Every row gives one point. A path goes straight from each point to the next, and from the last back to the first. The post is the endless flat space through its rows: a point in 2 columns, a line in 3, a plane in 4, and so on, so that a path can go around it. Count how often the path circles the post. Going back the other way cancels.

Post, 2 rows:
[[-2.8  5.1 -0.4]
 [ 1.4 -3.9 -0.6]]
Path:
[[ -2.7   0.7  -5.4]
 [  5.3  -4.1  -2.5]
 [  0.3   9.0   1.8]
 [  3.6  -3.1   1.6]
 [ -2.4  -1.2   1.4]
 [ -1.2 -10.0  -2.8]
 [  0.5  -0.5  -4.8]
 [  7.6  -0.7  -0.2]
 [  2.6   4.8   3.2]
 [ -2.6  -1.1   1.3]
 [ -3.7  -6.5  -3.7]
 [  1.0  -2.6  -4.6]
 [  7.6   2.5   0.2]
 [  0.3  10.2   3.2]
 [ -3.1   1.5   2.1]
 [ -7.2   3.0  -1.0]
 [ -3.9   3.4  -3.3]
 [  1.8   0.7  -1.9]
 [ -4.2  16.4   2.1]
 [ -1.7   1.0   3.1]
 [ -4.6  -0.1  -0.2]
 [ -3.6  -3.9  -2.5]
 [ -7.4   7.0   1.4]
 [  1.9  -3.1   1.5]
 [ -2.1  -5.2   2.6]
 [ -6.7  -1.0  -1.0]]
Times around: 4

Post, 8 rows:
[[-1.0  0.1 -2.7 -5.2 -0.9  4.9  5.4 -0.4  0.1]
 [ 3.7 -1.4 -0.9 -6.3 -0.9 -0.6  0.7 -5.9 -0.8]
 [ 4.1 -1.0 -3.8  2.0 -3.7 -2.6 -6.4  4.1 -4.7]
 [ 0.1 -7.8 -2.8  0.6  0.2 -1.9 -0.4  1.8 -3.2]
 [-2.4  1.4 -5.5  2.7  1.3  0.7 -3.0  3.0 -5.7]
 [-1.2 -8.8  8.0 -1.8 -3.5 -0.9  1.3 -5.3  3.7]
 [ 3.5 -5.0  3.8 -1.5 -1.5  7.5  4.9 -5.9 -1.9]
 [ 8.6  1.5  0.1  5.8 -3.0 -3.6 -2.6  0.7 -1.7]]
Path:
[[ -3.3   0.1   0.2  -3.5   2.1   3.8  -5.0  -2.2  -6.5]
 [  4.5  -1.6   4.0  -0.7  -3.3   3.8   4.1  -5.0  -2.0]
 [  7.3   2.8  -5.1  -5.1  -0.2  -2.8   7.7  -7.7   0.1]
 [ -9.9   2.3  -3.0  -0.9   2.2  -2.3  -6.6  -5.5   1.9]
 [ -3.9  -4.2   1.5  -4.5  -5.5   9.7  -1.3   2.0   0.2]
 [  8.9  -0.8  -1.1   2.3   1.0  -2.2  -1.0   6.0  -2.0]
 [  0.0  -7.7  -1.0  -0.9  -4.6   4.0   3.3   4.0  -8.6]
 [ -1.5   1.8  -4.6  -1.5  -4.7   4.5   3.0  -3.4  -3.4]
 [ -2.6  -1.9  -1.2  -5.7  -6.8   1.1  -1.2  -1.1   6.3]
 [  4.6   5.5  -8.6  -1.8   0.4   6.7  -2.8   6.8  -2.6]
 [ -7.9  -4.8   3.2  -8.7   3.6  -4.1  -1.0  -4.6   2.8]
 [  1.1   1.7  -2.0  -6.0  -2.1  -3.4   5.7   0.0  -1.5]
 [ -3.5  -8.2   3.2   1.9  -4.7  -3.7  -3.9  -1.5  -0.7]
 [ -2.0  -4.5  -2.0  -0.4  -3.3   6.3   0.4  -0.6  -3.3]
 [  4.6   2.0   2.8  -4.1   1.9   3.2  -3.2 -12.2   0.6]
 [  3.2  -3.3  -0.4  -0.9   0.7  -6.5  -4.6  -2.0  -1.6]
 [ -2.0   4.9   2.3  -6.7  -4.8  -0.1  -1.7  -0.5  -2.4]
 [ -5.0  -8.4  -5.2   0.0   0.4  -7.3  -0.7   3.7  -2.8]
 [  4.0  -3.4  -3.2   5.6  -4.5  -1.2  -7.0  -2.6  -4.7]
 [  3.3  -7.9   4.0  -1.9  -6.2   4.0  -0.6   1.7   4.6]
 [  1.7  -5.9  -2.6  -6.2   1.2   5.1   8.5   1.0   0.4]
 [  1.4  -2.4  -0.5   0.6  -5.1   0.5  -1.9   7.6  -4.5]
 [ -2.5   2.6   9.3   3.0  -3.6  -2.5  -1.2  -8.4   1.9]
 [  0.8  -2.7  -4.9  -0.3  -1.9   2.1  -4.4  -3.3  -6.4]
 [  4.9  -3.7   0.7   3.3  -5.1   1.6  -3.2  -2.1  -4.2]
 [  1.9 -18.7   5.5   2.7  -1.4   4.5   0.3  -5.7  -0.6]
 [  5.2  -5.7  -2.5   0.9   1.7   1.6  -6.0  -0.3  -2.4]]
Times around: 5

Post, 17 rows:
[[ -2.5  -4.6  -1.9   1.0   6.6   3.9  -0.7   6.0   1.6   6.3  -3.4  -6.4
    3.7   5.0   2.0   1.2   3.3   1.8]
 [ -1.7   2.3  -0.7  -5.7  -2.4  -3.8   4.0   1.7  -0.9  -5.5  -6.1   2.3
   -2.9   0.7  -4.5   3.0  -5.8   2.0]
 [  1.7  -4.1  -0.6  -8.8  -5.2  -2.7   0.3  -1.0   2.2   1.8   0.4  -3.0
   -3.5  -2.3   4.4   3.8  -3.0  -3.1]
 [  1.9   0.1  -3.8   1.8   2.3   5.9   1.8   5.8  -1.4   2.7  -1.8   0.8
    6.1   5.9  -1.4   1.0  -0.2  -2.2]
 [  2.0  -3.6  -7.3  -3.3  -0.9   9.4 -10.7  -1.0   2.6   7.1   3.1  -1.6
    4.1   9.4  -2.1   2.1   1.6   5.2]
 [ -3.9   2.2  -2.6  -5.3  -2.3   3.6  -1.5  -1.4   2.1   0.2   4.3  -0.8
    4.5   5.2  -2.9   2.9   0.6   1.1]
 [ -3.5   1.1  -1.1   1.8  -3.4  -4.5   0.5  -3.4  -3.0  -3.3  -1.9  -0.2
   -0.6  -4.4   4.8  -1.8 -10.5  -1.4]
 [ -2.4  -0.2   6.7  -0.9  -2.0   5.0   0.9  -0.3  -0.2  -4.2  -7.3  -4.4
   -1.0   0.6   1.8  -0.4   0.6  -1.6]
 [  1.0  -5.7   0.0  -4.9   4.0   3.1  -0.1   2.5   5.9  -0.4  -2.5  -1.4
    4.7   3.7   1.9   4.5   0.2   0.9]
 [ -0.4   3.5   1.5   2.7   1.1   1.6  11.3  -0.5  -2.7  -1.4  -2.5  -3.3
   -1.7  -0.3  -1.1   0.2  -3.4   2.6]
 [  0.7  -2.1  -0.8  -1.1   3.8   4.4  -1.8  -1.3   1.5  -7.1  -0.1  -7.3
  -11.4  -1.0   3.0   2.1  -3.8   2.1]
 [  3.4  -0.1   7.5  -1.7  -1.8   1.7  -2.0   3.2  -2.1   3.8   4.3  -2.3
    0.7 -10.0   5.3  12.7  -7.6   1.1]
 [ -0.4   4.7  -3.8   2.5  -3.0  -1.4   0.3  -5.6   1.2   5.1  -0.7  -1.2
    4.7   2.9  -3.4   2.8  -7.8  -6.0]
 [ -1.4   0.5  -2.3   5.5   0.6  -1.0   4.5  -1.1  -6.1  -2.7  -1.6  -1.9
   -2.4   1.1   2.5   3.8   2.4   4.7]
 [ -0.7   8.5  -4.5   1.0  -1.7   5.9  -7.1  -2.1   0.7  -3.0  -1.2   0.5
    5.0  -3.0  -2.7   1.3   2.4   4.1]
 [ -0.7  -0.6   4.2   1.9  -0.2  -2.0   3.0   3.0  -2.6  -3.6  -0.6  -1.4
    4.9  -1.9  -2.4  -0.8   2.0   0.1]
 [ -4.2   5.1  10.2   4.1  -1.0  -3.2   1.0  -2.0  -0.4   0.6  -7.4   4.1
   -3.2  -4.4   4.2  -0.7  -3.5  -2.0]]
Path:
[[ -1.2   0.0  -7.6   0.2  -1.5   3.4  -9.5  -5.7   5.6  -1.2  -3.3  -2.0
   -1.2   1.1   0.2   1.0  -3.6  -5.7]
 [ -1.2  -3.1  -2.6  -1.0  -4.8   0.3  -6.5  -5.6  -1.9  -1.5  -6.2   0.6
    1.0   0.6  -2.2   5.1  -3.3   1.4]
 [  3.4   0.5  -8.1  -5.3  -4.5  -4.2   5.1   3.7  -9.9  -5.0  -2.3   0.9
   -1.7  -1.3   0.2   4.8   1.6   2.4]
 [  6.5  -6.4  -2.4 -11.2   4.9   7.3   0.1   5.7   6.3  -7.2   2.3  -1.5
   -0.9   1.5  -2.4   0.1  -0.6  -1.3]
 [  3.5  -6.5  -7.8   2.7   3.4  -3.3   1.9   0.7  -8.0   1.3  -3.3   0.5
   -9.3  -2.1   1.8   7.1  -7.4   7.7]
 [ -2.0   6.4  -2.7   0.9   0.5   0.2   1.2  -2.3  -7.5  -1.9  -0.3   3.8
   -3.6  -1.9   3.6   4.6  -8.3   0.8]
 [  4.6   1.1  -5.0  -2.6   0.8   0.1  -2.9   6.4   0.1   4.2  -3.4  -1.5
    7.8   8.2  -2.8   2.2   4.8  -0.2]
 [ -4.4   3.0   6.9   2.8   2.5   6.4   3.1   1.8   6.1   5.1  -1.6  -2.6
    7.2  12.2  -2.0   7.2   4.5   3.2]
 [ -1.8  -1.9   5.0  -1.1  -1.1   4.6   3.5  -3.1   4.5  -9.5   1.7  -2.8
   -4.6   2.7  -0.8   5.3   3.2   1.1]
 [ -4.9  -1.2  -2.5  -9.6 -11.4   0.4   6.8  -0.3  -4.1   3.9  -5.3  -2.3
    6.2  -4.5   3.5   0.0  -5.0   0.0]
 [ -5.0   2.9   1.1   0.3  -1.8   3.7  13.8  -3.2  -4.0   1.6  -4.8  -0.1
    5.7   5.4   2.3   3.3   3.0   1.6]
 [  0.4   1.8  -3.0  -4.3  -4.4  -3.4  -4.5  -1.1  -3.5   1.9  -6.8  -6.1
    1.7  -1.6   2.5  -2.1  -5.0   1.1]
 [ -3.6  -4.4  -2.5   2.8   3.0  -3.2   1.8  -1.1  -2.2  -2.2  -1.6  -1.9
   -2.7   9.7   1.6   5.2   0.5   5.1]
 [ -2.1   4.4  -4.0   0.3  -6.7  -2.1   1.2  -2.1  -2.4   1.5  -3.3  -3.2
   -5.1  -2.5   4.3  -1.4  -8.8  -2.8]
 [  6.0  -2.1  -0.7  -4.1  -0.8  -7.0  -1.9   8.0  -3.8  -1.6  -9.1   3.4
   -2.6  -0.1  -0.7   7.4  -0.2   8.2]
 [  1.8   6.4   2.2   7.7  11.2   4.2   0.5   3.3   0.9   6.7   0.6 -10.3
   -0.4  -9.7   5.4   8.0  -1.2  -6.3]
 [  7.2   4.0  -8.5   0.2   0.7   6.5  -0.1   0.9   1.3  -1.1   1.0  -4.2
    2.3   1.4  -2.2  -7.2  -4.2  -3.8]
 [  7.8  -3.6  -7.0  -6.4  -4.8  -0.4   8.1   6.0  -3.5  -2.3  -6.1 -10.8
   -4.2   0.2   5.0  13.2   5.7   0.4]
 [  1.1  -0.8   6.2  -4.4   7.1  -2.6   2.9   2.3   4.4   0.3   1.6  -2.4
    3.1  -2.2   1.0   2.8  -2.6   3.3]
 [  1.9  -3.6   1.0   5.8  -2.2  -1.0   6.7   1.3 -14.1  -3.1  -7.3  -3.6
   -4.3  -5.0   8.7   5.1  -2.7   2.0]
 [  0.6   2.7   1.5  -3.1  -3.9   9.8  -0.9  -1.9  -4.3  -4.5  -0.3  -8.2
   -2.0  -4.8   1.3  -6.4   0.2  -2.6]
 [ -1.3   4.5   3.2  -1.3   2.1   0.1   1.0   1.7  -1.2   2.8  -2.7  -4.5
    2.6   4.5  -2.7   6.0  -4.4  -3.7]
 [  1.9  -3.1  -4.4  -2.9  -0.4  -3.4  -1.3  -4.3   6.2  -4.1  -3.3  -7.1
   -3.4  -0.3   6.1   6.7   3.4  -0.9]
 [ -3.9   2.8  -3.2   7.8   0.9  -1.7   1.8   0.6  -2.2   5.1  -1.4   6.7
    7.1   6.5  -1.7  -3.0  -4.1   1.6]
 [ -3.0   0.4  -8.7   0.3  -2.3  -4.2   1.9  -3.3   2.0  -4.0  -4.1   0.1
    2.5  -1.6  -4.1   6.8  -2.8  -3.2]
 [  3.5   1.8  -1.9 -12.5  -7.8   4.7   3.6  -0.1  -3.5  -0.7  -1.6  -0.8
   -2.8  -1.5  -0.6  10.7   0.7  -0.6]
 [  3.3   1.3   4.2   0.4  -4.5   3.7  -1.4  -2.4  -4.5  -8.5  -2.8  -6.3
    4.9  -3.0  -2.9   0.5   1.6  -1.8]
 [ -0.7   2.3  -4.3   5.6   6.0   1.8   7.5   5.8  -6.2  -7.3  -3.4  -6.9
   -2.5   1.9   1.0   2.7  -0.5   2.0]
 [ -0.5   2.1   2.1   1.1  -1.6  -1.2   3.5  -8.9   4.1   5.8   0.6  -3.4
   -4.8   1.7  -1.7   3.0  -7.3   3.5]]
Times around: 3

Post:
[[ -1.0   2.6   1.0  -1.8  -5.7  -2.3   2.6  -5.9   1.6  -4.9  -0.6   5.9
   -2.5   3.6   1.1  -0.5   4.5  -3.7]
 [ -2.4   1.4   1.9   5.1  -4.0   2.4  -0.6   0.2  -1.1  -3.6  -2.0  -2.2
    5.4   4.6   0.5 -12.9   2.1   3.6]
 [ -0.4   1.4  -1.1  -0.3   3.3   1.5  -2.9   2.7  -1.2   2.2   6.3   6.7
   -4.9  -3.4  -0.1   2.9   0.3   0.2]
 [ -1.9   0.6  -5.0  -4.3  -2.9  -3.1   1.4   2.8   3.4   0.5   2.1   2.3
    2.8   2.8  -0.2  -2.4  -3.9   0.6]
 [  0.9   0.1   1.2   7.1   2.4   4.8  -5.5  -1.5  -4.2   2.3   0.5  -1.5
   -0.1   3.6  -4.3  -7.2   4.9  -2.8]
 [  7.2  -1.0   5.6   7.1  -3.3   3.8   2.2  -1.3   5.7   4.4   0.0   4.3
    0.8   1.0   2.8   0.3   1.3  -7.7]
 [ -5.6  -3.3  -1.8  -2.5   1.9  -7.6   3.9   5.4  -5.7   3.5  -0.3  -2.4
   -1.6  -3.2  11.8   3.0  -3.5   3.5]
 [  5.5  -1.8   0.2  -6.8  -1.2  -1.1  -1.0   2.2  -2.8  -3.5   1.5  -0.7
    1.9   0.2   0.4  -3.6 -10.5  -2.9]
 [  2.3   0.7  -1.2  -2.9   4.2   4.4  -9.4  -1.9   3.6  -1.2   1.1   2.4
    3.4  -1.6   2.3   0.4  -4.3   2.4]
 [  4.1  -2.0   2.7  -4.8  -7.7  -7.5   1.1   1.1  -1.1   3.4  -0.4   4.4
    0.7  -4.4   5.1   5.5  -1.4  -0.7]
 [  1.1   1.8  -5.4   6.9  -0.7   0.0   5.1  -5.1   6.7   0.4   4.3  -0.6
   -1.3  -1.6  -0.2   1.9  -0.3  -5.7]
 [ -3.8   4.7  -6.5   7.9  -0.6   3.8   0.8   4.3   3.5   1.5   0.3  -1.4
    0.6  -1.1   5.0   2.7   8.9  -1.2]
 [  7.8  -1.8   1.6   1.6   4.2   2.6  -1.4   1.8   4.1   1.2   4.7   1.0
    5.0   0.4  -3.4   0.1  -0.1  -1.7]
 [ -0.4  -2.0  -2.1   6.8  -3.8  -4.5   1.3   1.8  -4.2   1.4   3.9   2.6
   -3.1   2.5   9.2   6.7   4.6  -1.7]
 [ -1.9  -5.5  -2.7   1.6   2.5   1.8   4.2  -0.3  -8.3   5.6  -4.5   3.2
    4.2   0.8   1.7   1.5  -0.6   7.4]
 [ -6.4   3.4   2.6  -0.5   1.8  -2.8  -2.9   4.4  -3.5  -3.1   3.1   0.8
   -3.6   2.3  -2.9   1.1   0.1   2.0]
 [  3.8  -0.4   1.2  -0.8   1.4   8.8  -3.4  -4.3   5.1   2.9   3.0  -0.5
   -4.7   1.7   1.5   3.9  -2.8   1.1]]
Path, 30 rows:
[[  6.8  -5.3   5.6   1.4  -3.1  -1.4   7.7  -5.2  -4.7  -1.8   1.0  -6.9
    1.6   3.1  -7.6  -3.0   5.4  -9.3]
 [ -1.6  -2.0  -2.2   7.2   0.5  -2.9   8.6  -0.5  -8.8  -0.8  -2.3  -7.9
    8.0   0.8   2.7  -0.9   1.5   1.1]
 [ 13.3  -5.9   5.1  -3.5   2.7  -4.2  -1.6  -4.5  -0.4   7.9   5.9   2.6
    1.1   0.8   4.0   4.6   0.2  -2.8]
 [ -1.4   2.2   2.2   3.2   4.0   2.0   2.2  -2.9   2.1  -2.9   1.1  -0.6
    0.5  -1.6  -2.8  -1.4  -0.9   8.7]
 [ -2.2  -3.2  -0.5  -0.3  -2.4  -1.8  -1.0  10.1   0.1  -1.2   2.9   4.6
    1.7   0.6   8.1  -1.4  -5.5   7.9]
 [ -1.2  -2.6  -8.8   0.1   3.3   0.1  -3.7  -2.7   0.2   1.5   6.6   1.1
    0.7   3.5  -8.0   2.0  -4.7  -1.2]
 [  6.0  -3.3   6.8  -5.3  -2.0  -8.8   3.4  -1.2   2.3  -7.1   1.7   2.4
    6.4  -2.9  11.1   2.7  -1.6  -2.7]
 [  1.8   2.8  11.9  -3.5  -1.0   3.4   1.8  -6.2   2.6   0.0  -0.4  -0.2
   -1.0   2.4  -0.6 -10.1 -10.5  -1.9]
 [  2.9   3.0  -4.8  -6.3  -4.0 -12.2  -0.9  -1.1   1.1  -1.8  -3.7   1.8
    3.8   2.4   6.0   1.6  -1.0  -6.1]
 [  4.4  -7.5   2.1   1.4  -4.0  -0.8   4.9   6.2  -0.3   4.6  -0.1  -8.7
    2.0   2.4  10.2  -0.1  -5.9   9.0]
 [ -1.4   1.0   0.3  10.7  -1.6  -1.5  -3.2  -3.8   8.3   3.7   1.5  -1.0
   -3.1  -5.9   1.1  -2.3   8.4  -6.2]
 [ -7.5  -1.5   1.6   0.6   2.5   0.6   3.6   5.1   1.7  -1.7  -2.8  -9.3
    3.2   6.3   2.7  -3.2  -2.2   2.7]
 [ -1.8   4.9   2.6   4.8   1.9   8.9   7.6  -4.1   7.2   7.2  -4.7  -5.8
   -4.3  -3.2   1.2   7.4   2.7 -10.8]
 [  3.7   2.3   5.2  -0.1  -0.4  -5.7  -0.1  -6.1  -2.8   6.0  -1.4   4.9
   -1.1  -2.7   1.7   3.0   3.7  -6.6]
 [  7.4   3.8   3.2  -0.5  -2.9   6.7   1.3   1.6   2.8  -3.3  -4.4   7.3
    1.5   1.9  -0.3  -2.6   4.5  -2.4]
 [  0.5   0.0  -6.9   0.7  -3.7   3.6  -8.5   1.6  -3.1   6.6  -2.1   5.8
    2.2   0.7  -7.0 -11.5   8.8   0.1]
 [  2.4   0.9   1.5  -1.7  -3.8   2.1  -4.5   0.6   1.6  -4.5   1.0  10.8
   -0.9   5.3  -1.0  -0.7  -2.5  -7.3]
 [ -8.5   1.2  -7.3   2.0  -1.2  -5.8  -0.6   1.0  -5.4   7.0  -0.3  -3.3
   -3.3  -6.4   4.5   2.4   1.3  -1.1]
 [ -4.7   3.7  -6.1   5.7  -6.0   1.9   3.1  -6.5  -7.2   3.2  -3.7   3.1
    3.8  -1.0  -3.3  -4.0   5.3  -0.8]
 [  1.9   2.1   1.1  -2.0   0.3  -4.6  -4.9   0.5   2.2   1.5   3.9   4.6
   -0.5   2.2  -0.3   5.5   1.8  -3.4]
 [ -1.0   1.1   2.6  -0.4   9.4  -0.7  -7.4   3.0  -0.9   1.8   1.7   0.6
   -4.6  -3.2  -2.7  -6.5  -0.5  -1.2]
 [ -3.4  -3.3   6.0   4.7   3.6   3.9  -8.9  -0.8   5.8   2.8   1.6  -0.6
   -0.2   0.9  -3.2   0.1  -3.3  12.5]
 [  7.9  -5.0   0.4   3.3   3.6  -4.5   0.8   4.6  -3.1   4.7   6.3   0.5
   -1.2  -6.0  -1.9  10.9  -0.9  -4.3]
 [ -1.1   0.9   2.0  -0.6  -6.9  -2.4   1.1   0.8  -2.6  -4.4   0.6   5.3
   -2.4  -0.1  -0.2  -8.4  -3.4  -0.9]
 [  6.7  -8.0   1.8  -4.6  -3.0  -2.2   0.2   0.8  -1.4   1.6  -1.4   6.1
    4.9   1.0   4.4  -4.1  -7.1  -9.3]
 [ -2.1   2.1  -2.1   6.2   3.2  -0.5  -4.5  -0.8   3.3   5.5   8.9   1.5
   -1.5   0.4  -1.8   7.5   6.4  -3.7]
 [ -6.6   6.0  -3.4  -2.8   7.8   8.5   0.8   4.0  -7.6  -1.7   1.3   3.6
   -5.9   8.4  -0.6  -4.3   4.2  -3.3]
 [  3.0   4.8   3.7   4.0  -0.7   7.8   6.4   1.5  -0.1  -6.3  -3.9  -1.9
    0.8   2.6  -1.4  -2.4   0.4  -5.1]
 [ -3.9   1.1  -5.5   5.9  -1.0  -2.2  -3.3   5.4  -4.3  -6.1  -1.7   4.6
    0.5  -2.1   5.2  -6.5   7.9   5.4]
 [  3.6  -3.0   1.7   4.4  -0.1   3.4  -2.9   3.0  -1.1  -0.9  -1.8   1.1
    2.7   1.6   5.4  -7.7  -1.3  -5.0]]
Times around: 5
